Each row of a before or after table is a point. One or more steps were done to the points. Then noise was added and the rows were shuffled. The steps act on columns, c1 being the first. Write out the steps. A step turns or swaps two columns, mirrors them in a line or flattens them onto one, adds a multiple of one to another, or multiplies or shifts one. Angles are multiples of 10 degrees, from the lower column toward the higher: turns from -170 to 170, lines from 10 to 170 but not 90. Use the fewest steps. Two steps may share a column if one is a turn and the other turns, adds or multiplies; they go together, in the order done. Otherwise the lowest column goes first.
In the rows, 128 means zero.

Before (8 x 2):
[[180  82]
 [122 171]
 [183 101]
 [163 168]
 [ 85 162]
 [137 117]
 [155 167]
 [132  82]]
After (8 x 2):
[[169 163]
 [158 156]
 [ 78 136]
 [166  83]
 [168 121]
 [ 78 173]
 [101 181]
 [120 135]]
Steps: swap c1 and c2

Before (9 x 6):
[[173 122 153 173 134  77]
 [140 159 170 150  88 135]
 [133 124  55  95 138 116]
 [ 85 114 137 180 113 182]
 [181 105 127 150  88  68]
 [ 80 102 172 133 129 177]
 [216  91 121 134 107  91]
 [ 88 103 144 128 105 130]
 [166 102 113 139  99  85]]
After (9 x 6):
[[175 140 117 139 158 174]
 [102  89 113 135 191  63]
 [129 193  96 150 149 102]
 [169 213  84 172 194 161]
 [222 149 114 131 165 165]
 [ 95 170 149 182 173  80]
 [134  78 182  97 195 174]
 [108  85 116 128 168 119]
 [184 166  99 152 148 178]]
Steps: turn c1 and c2 by 30 degrees; add 1.5 times c4 to c2; turn c3 and c6 by -150 degrees; shift c5 by 60

Before (8 x 11):
[[ 95 100  81 127 111 117 104 116 108 162  94]
 [144  65 123  88 117 114  93  70 212 177 163]
 [ 72 109 120  80 114 143 174 135 113 126 136]
 [191 120  71 178 140 115 168 162 112  97  74]
 [104 129 108  92  96 181 128  87  96 148  89]
 [116 104 149 141 135 144 135 130  68  55  93]
 [186  77  65 162 105 109  93  79 134 224 172]
 [100  95 124 119  62 131 138 121 112  76 118]]
After (8 x 11):
[[114 180 155 162 136 122 143 120  52 100 151]
 [103 172 119 127  64 132 138 120  87 133 145]
 [189 144  61 130 100 125  94  77 235 102  71]
 [104 128 115 113  94  92 129  90 135  93 193]
 [ 71 149 116  76 119 127 175 136 127 117 151]
 [ 98 138  83 143 109 155 100 114 166  98 157]
 [194 147  72 197 139 145 171 170  98 119 139]
 [148 161 124  77 118 140  90  68 227 191 116]]
Steps: turn c9 and c10 by 110 degrees; turn c2 and c9 by -160 degrees; turn c4 and c11 by 30 degrees; turn c6 and c11 by 160 degrees

Before (11 x 18):
[[196  82 116 104 143 114 127 117 166  81  68 162 112 132 112 131 181 176]
 [201  70  87 131 221 146 162  76 156  93 167 123 113 162  85  86 149 131]
 [146 155 138 140 116 102  63 154 126 143 160 135 168 139 117 146 152 196]
 [175  88 117 160 199 125 157  78 147  42 118 124  71 165 103  32 159 108]
 [188  80 141 183 172 159 156 103 102 105 164  51 109 127  68 106  88 106]
 [181 129 173 129 156 138 177  81  89 110 192 103 108 169  59 113  73 116]
 [141 146 147 123 141  73 111 111 131 146 130 147 180  74 158 152 139 194]
 [140 136 192  90 145 101  98 197 125 176 168 112 164 114 155 141 106 176]
 [190 155 180 170 190 169 176 127  90 123 150 118 169 150  91 144 137 110]
 [106 121 137  85 141  93 102 142 105 140 120  94 199 145 124 133 124 178]
 [136 162 141  74 166 125  77 151  74 144 148 100 141  90 112 124 116 194]]
After (11 x 18):
[[134 163 115  72 168 131  78 151 150  95 148 100 140 143  73 132 167 194]
 [202  57 135 130 220 100 161  73 139 175 167 125 113 120  45 164  87 131]
 [189 183 151 168 190  91 175 127 155 107 151 120 167 123  51 106 107 111]
 [197  86 148 107 142 140 129 115 140 164  68 161 109 167  72 128  89 176]
 [141 155 131 124 142 187 113 114 109 105 128 146 177 173 119 114 164 193]
 [106 129 142  85 138 162 101 140 133 127 119  95 201 112  86 130 117 180]
 [188  99 170 181 172  94 153 103 160 176 168  49 110  98  26 143 156 103]
 [184 161 162 128 155 118 181  80 169 128 191 104 108  60  18 141 129 118]
 [144 158 118 140 116 157  62 151 119 111 158 134 166 139  78 116 103 198]
 [177  91 147 158 200 116 158  76 182 199 119 125  68 130  62 223  80 108]
 [139 176 174  90 144 157  98 199  93 106 170 115 165 121 117 120 153 176]]
Steps: turn c2 and c3 by -40 degrees; turn c6 and c16 by -170 degrees; turn c9 and c10 by 130 degrees; add -0.7 times c12 to c10; turn c14 and c17 by -130 degrees; shift c15 by -40

Before (10 x 32):
[[140 141  88  93 136 181 100 132 140 128 166  98 109  91 163 137  73 156
  182 156 131 145 108 112  81 115 176 149 130  98  73 187]
 [132 196 172 140 104  75 138 146  87 113 126 154 111  81 151 162 190 163
  178  57  96 216 169 111 136 210 137  89 115 137 176 209]
 [160 128 114  61  95 200 115 158 106 135 149  47  81 120 143 102  71 132
  169 115 165 112 125 109 138  86 129 113 114 104  88 158]
 [139 138 171 147 156  62 147 126 117 147 120 127  96 113 147  94 204  92
  139  77  72 100 150 141 137  95 170 136 113 215 174  74]
 [104 119 160 157 115  44 193 160 101  95 115 119 121 148 155  80 190  63
   99  71 112 100 105 123 120 140 172 164 155 190 190  92]
 [142 142 122 132 145  72 182 163 172 100 153 139 127 135 146  46 174  81
  104  66  69 124 146  99 135 119 129 132 121 171 185  71]
 [146 153 123 101 128 185  99 147 104 134 160 144 118 101 142 105  36 139
  148 129 162 104 123 116  93  93 147  69 128 137 105 212]
 [136 106 104 136 126 161  77 174 113  99 141  84  94 127 139 126  88 158
  156 131 124 107 146 135  68  77 106 108 102  96 102 200]
 [100 142 143 166 144 104 172 142 144 139 132 144  82 149 120 114 195 109
  111  95 117 117 128  83 147 112 121 158 157 193 217  78]
 [133 126 116  58  99 152 126 180  94 120 141 159  96  94 124 121 102 146
  204 128 130 128 140  92  93  61 155 130 111  93 112 205]]
After (10 x 32):
[[190 154 131  99 127 184  99 146 104 134 143 144 120 101 142 106  36 139
  148 129 162 104 122 116  91  93 147  68 129 137 104 212]
 [215 128 129  60  96 199 115 159 107 134 142  47  81 119 144 101  72 133
  170 116 166 111 125 109 138  84 130 112 136 104  89 157]
 [125 142 129 142 145  72 182 164 173  99 110 139 127 136 145  47 174  81
  105  66  69 123 147  99 135 119 129 132 132 171 185  71]
 [193 196  85 161 105  74 137 147  87 113 160 154 111  81 151 164 190 163
  178  57  96 216 169 111 136 209 136  89 122 137 176 209]
 [140 138  86 159 157  61 147 126 118 148 123 127  97 113 147  93 205  92
  138  77  72  99 150 141 138  94 169 136 121 216 175  74]
 [180 106 129 145 126 160  76 173 113  98 150  83  95 129 138 125  89 158
  156 131 123 106 146 134  67  77 107 107 141  97 103 200]
 [ 96 142 135 166 144 103 173 141 143 140 140 143  82 150 120 115 195 109
  110  95 117 119 128  83 147 112 121 159 115 194 217  78]
 [241 126 125  63  98 152 125 180  95 120 188 159  96  94 124 121 101 146
  203 128 130 128 139  93  94  61 155 131 136  94 112 206]
 [236 141 160  82 137 182 100 132 141 129 176  99 109  90 165 138  73 156
  181 157 132 145 108 112  81 115 176 151 139  98  74 187]
 [ 67 119 121 145 115  44 193 160 102  95 120 119 122 147 155  80 189  63
   99  71 112 101 104 123 121 139 173 163 112 190 190  92]]
Steps: add 1.5 times c19 to c11; turn c1 and c11 by -60 degrees; turn c3 and c29 by -140 degrees; multiply c29 by 0.4; add 0.5 times c23 to c4

Before (14 x 64):
[[128 147 154 152 153  87 141 130 140 124 109 165 125 137 131 125 139 192
   99  90  89 157 135  93 127 152 105  74 151 152 167 158 114 145 157 110
   46  82 166 102 121 164  98 157 123  98 108 138 106 152 112 148 162 152
   95 119 158 141 161 153 156 146  98 166]
 [ 99 163 144 102 107  93 146 123 131 113 128 138 137 114  78 177 137 101
  144  89 160 140 118 111 111 125  89 149 160 148 168 141 121 123 116 129
   66 147 146 122 153 108 150  95 100 165  84 124 172 138 141 107  78 166
  150 140 156 124 116 149 135 157 146 102]
 [121 170 144 154 164  99 161  99 100 142 166 143 131  60  91 159 143 102
  103 112 157  86 101 144 121 131 144 106 153 131 154  92 161 155 185 136
  113 164 168 128 113 115 116 168  83 124  85 116 161 138 161 104 109 153
  147 163 111 112 117 141 100 164 144 108]
 [120 112  93 116 136  85 104 124 118 109  86 124 100 134  88 136  84 178
  139 155 118 133 165 108  95  88 136 142 137 123 183 105 175 144 138 115
  120  95 150 105 135 110 107 121  99 172  96  94  88 103 128 152 118 144
  162 126 178 125 168  96 148 156 148 167]
 [113 121 127 171 128 161 102  93 101 120 131  89 146 127  74 163 171 118
  185 167 133 171 100  93 151 141  98 108 111 133 132 157 168 176 151 146
   96 146 104 135  83 153 147 172  92 146 136 143 156 135 128 116 110 173
   82 112 116 113 129  85  88 129 107 178]
 [ 91 105  92 130  98 138 159 133 125 145  98 157 105  90 129 170  94 106
  123 174 131 153 139 122 112  87 148  67 127 116 126 116 141 153 156 104
   51 164 145 125 113 155 176 138 123 110 141 129 118 122  93 154 153 111
   99 140 149 149 121 151 141 113 104 128]
 [129 176 132 113 117 131  82 113 127 159 148 106 175 125 163  96 167 147
  101  98  81 149 176 126 138  76 174  98 150 165 145  90 155 182 181 130
   47  78 105 100 156  89  86 140 146 103 159  97 103 100 101 121 166 147
   94  98 180 149 162 141  70  89 114 119]
 [115 146 119 168 120 165 100  87 169 150 158 172 147  79 139 141 109 167
  178 120 166 103 104 119 106  96 115 152  80 136 207 135 110 184 100 150
  123 128 134 138 142 108 111 111 133 105 113 101 167 143  99  81 155  88
   79 171 153 175 168 166  85 162  99 103]
 [ 64 102 113 105 160 159 133 132 172 108 106 101 106  57 157 117 147 109
  134 143 159 121 161 117 125 144 115 103 100  93 168 163 146 153 158 146
   46  84 104 127  88 167 148 124 135 141 162  80 144 135  92 123 114 116
   98  97 155 143 123 157 111  97 105 130]
 [ 77 107 126 155 105 118  95  75 174 141  84 159 136  97 136 135 126 108
  127 103 145 115 139  91 123  81 153 147 125  87 136  85  85 116 103  95
  119 105 114 143 141  99 102 156 145 154 102  97 141 175 166 116 129 175
  161 186 176 152 111 138  97 172 175 119]
 [114 173 140 164  81  97 127 125 135 106 163 173 176 113 149  92 155 181
  156 144 140 126 144 101 159  75  93 112 120 115 206 119 154 162 120 118
   71 113 156  75 125 104 174 164  75 140 124  87 134 120 159  68 141 137
  165 165 114 120 116  85 152 129 160 166]
 [ 92 130  88 136 132 133  95 134 113 148 158  84 155 134 111 175  91 148
  166 170 138 160 119 118  82 136 155 131 100 166 200 126  98 126 129  89
  135  81 101 114 136 111 132  96  69 171 132 146 104 167 160 134 138 106
   93 121 121 165 174  87  67  92 113 149]
 [ 78 155 139 136 123 146 165 113 177  72 148  99 114 141 140 123 119 161
  146  94 121  92 143 140 146  63 129 113 147 118 190 130 102 180 139 131
   92 136 131 139 108 140 152 124  87 163 140 134 122 166 162  87  79 166
  130 147 179 158 152  98 102 154 172 145]
 [ 93  90 157 182 139 157 136 155  99 154 104  85  96 142 129 100 160 160
  158 131 147 148 142  91  75 122 159  86 159 156 199 137 104 110 136 133
  121 104 134 110  80 149 151 174 117 175 131 124 175 123 105 113  97 159
  112 184 123 125 139 157  80 114  98 148]]
After (14 x 64):
[[125 183 131 112 117 133  75  58 124 157 149 100 176 120 160  96 166 141
  105  97  77 146 170 117 137  73 170 138  58 164 140  73 155 180 178 129
   47  78 104 102 157  86  88 142 141 165 161  92 105  95 101 122 171 145
   99 102 180 149 205 138  73  89 112 113]
 [117 146 114 166 121 166  96  27 170 158 158 172 148  79 140 142 109 169
  177 116 166 106 103 114 109  98 122 147 250 133 201 131 119 184  98 147
  127 120 129 135 147 110 113 112 133 162 110  98 162 142  94  83 156  83
   87 162 147 178 232 165  88 164 102  90]
 [113 111  88 113 137  95 108  65 118 110  82 122  98 126  95 140  83 183
  140 154 124 128 166 107  97  86 137 109 115 124 175 110 178 150 138 112
  117  94 153 106 136 108 103 125 106  80  92  95  89 102 131 147 117 142
  147 122 173 122 226 101 148 163 149 152]
 [ 82 109 122 153 102 118 100  18 175 140  81 161 142 105 142 134 126 106
  128 106 149 116 145  88 120  85 156 114 136  81 140 104  84 117 104  99
  113 108 110 152 140  97 102 160 148  97  90  94 144 171 165 113 129 180
  149 185 173 152  83 140 100 170 173 109]
 [101 163 150 100 108  86 140  62 137 114 124 137 140 115  78 180 134  95
  139  91 161 143 122 119 112 125  95  81  59 149 164 129 123 129 119 125
   60 142 149 121 156 102 146  92 101  79  81 120 174 138 139 108  81 166
  133 149 159 122  99 148 136 154 139  88]
 [113 179 144 157  77 101 126  64 139  98 174 178 173 109 147  98 162 183
  157 145 146 121 144 102 158  78  96 147 140 115 211 126 156 166 119 119
   73 118 162  79 130 102 175 169  66 106 125  91 133 121 161  68 139 138
  164 171 121 123  95  85 152 134 162 155]
 [ 92  90 167 183 140 157 135  94  96 156 104  89  99 149 125 100 159 165
  155 133 147 147 139  91  77 123 165 142  43 158 201 120 101 109 137 133
  123 101 131 102  79 148 150 170 116  94 130 127 175 126 102 114  97 161
  101 184 116 131 156 149  74 117  97 132]
 [ 89 108  96 130 107 139 155  76 123 147  98 157 116  93 123 172  93 103
  121 175 129 161 141 122 114  88 149 188 110 114 124 118 135 160 153 101
   48 168 146 125 115 155 177 133 120 156 137 133 114 125  97 153 155 110
  109 137 155 158 117 152 145 113 111 114]
 [120 120 131 173 134 166 105  23 105 120 122  88 148 136  78 164 169 122
  182 165 131 171 107  94 163 142 108 164 153 135 131 159 168 179 148 146
   98 142 106 134  81 154 150 168  90 136 140 148 158 141 127 113 111 172
   74 114 111 115 128  94  85 121 102 173]
 [ 55  98 114 101 161 160 124  68 171 101 109  97 105  56 156 121 152 108
  140 139 158 122 163 117 122 147 113 172 180  96 169 182 141 154 155 138
   48  84 111 128  89 167 151 124 146 125 159  84 139 138  85 124 120 112
   95  95 157 150 114 150 114  97 113 120]
 [128 150 158 151 154  83 145  69 134 121 114 161 125 134 127 127 135 189
  100  88  92 150 129  93 127 154 106 155  58 149 171 139 117 140 160 115
   46  80 173  95 119 165  93 163 128 166 112 143 105 150 112 155 162 153
   99 120 157 137 210 152 151 142  97 155]
 [ 93 131  94 133 132 134  97  69 115 149 158  80 160 136 105 169  96 148
  170 172 135 165 124 116  79 136 152 151 195 165 201 107  97 127 127  86
  137  75 104 116 138 105 129  92  78  95 127 146 108 167 161 131 143 104
   78 112 126 168 236  86  62  95 106 135]
 [ 84 154 143 137 124 143 166  46 179  73 148 110 113 147 133 131 120 163
  139  92 123  94 147 143 144  61 130 131  83 123 188 133  99 181 140 129
   95 139 133 145 106 142 155 123  88  91 133 134 124 167 170  87  83 167
  118 144 178 150 191  98 107 156 171 138]
 [116 164 150 160 159  95 159  35  94 143 166 148 138  60  95 156 144 102
  102 107 161  89 102 146 117 133 144 135  58 138 154  83 161 150 188 126
  106 165 164 131 113 116 112 173  90 124  84 111 161 140 161 108 104 154
  147 157 100 109 103 145 105 163 148  98]]
Steps: shift c8 by -60; multiply c29 by 2.5; turn c28 and c29 by 160 degrees; add -0.5 times c30 to c32; mirror c46 and c55 in the line at 100 degrees; multiply c59 by 2.5; shift c64 by -10
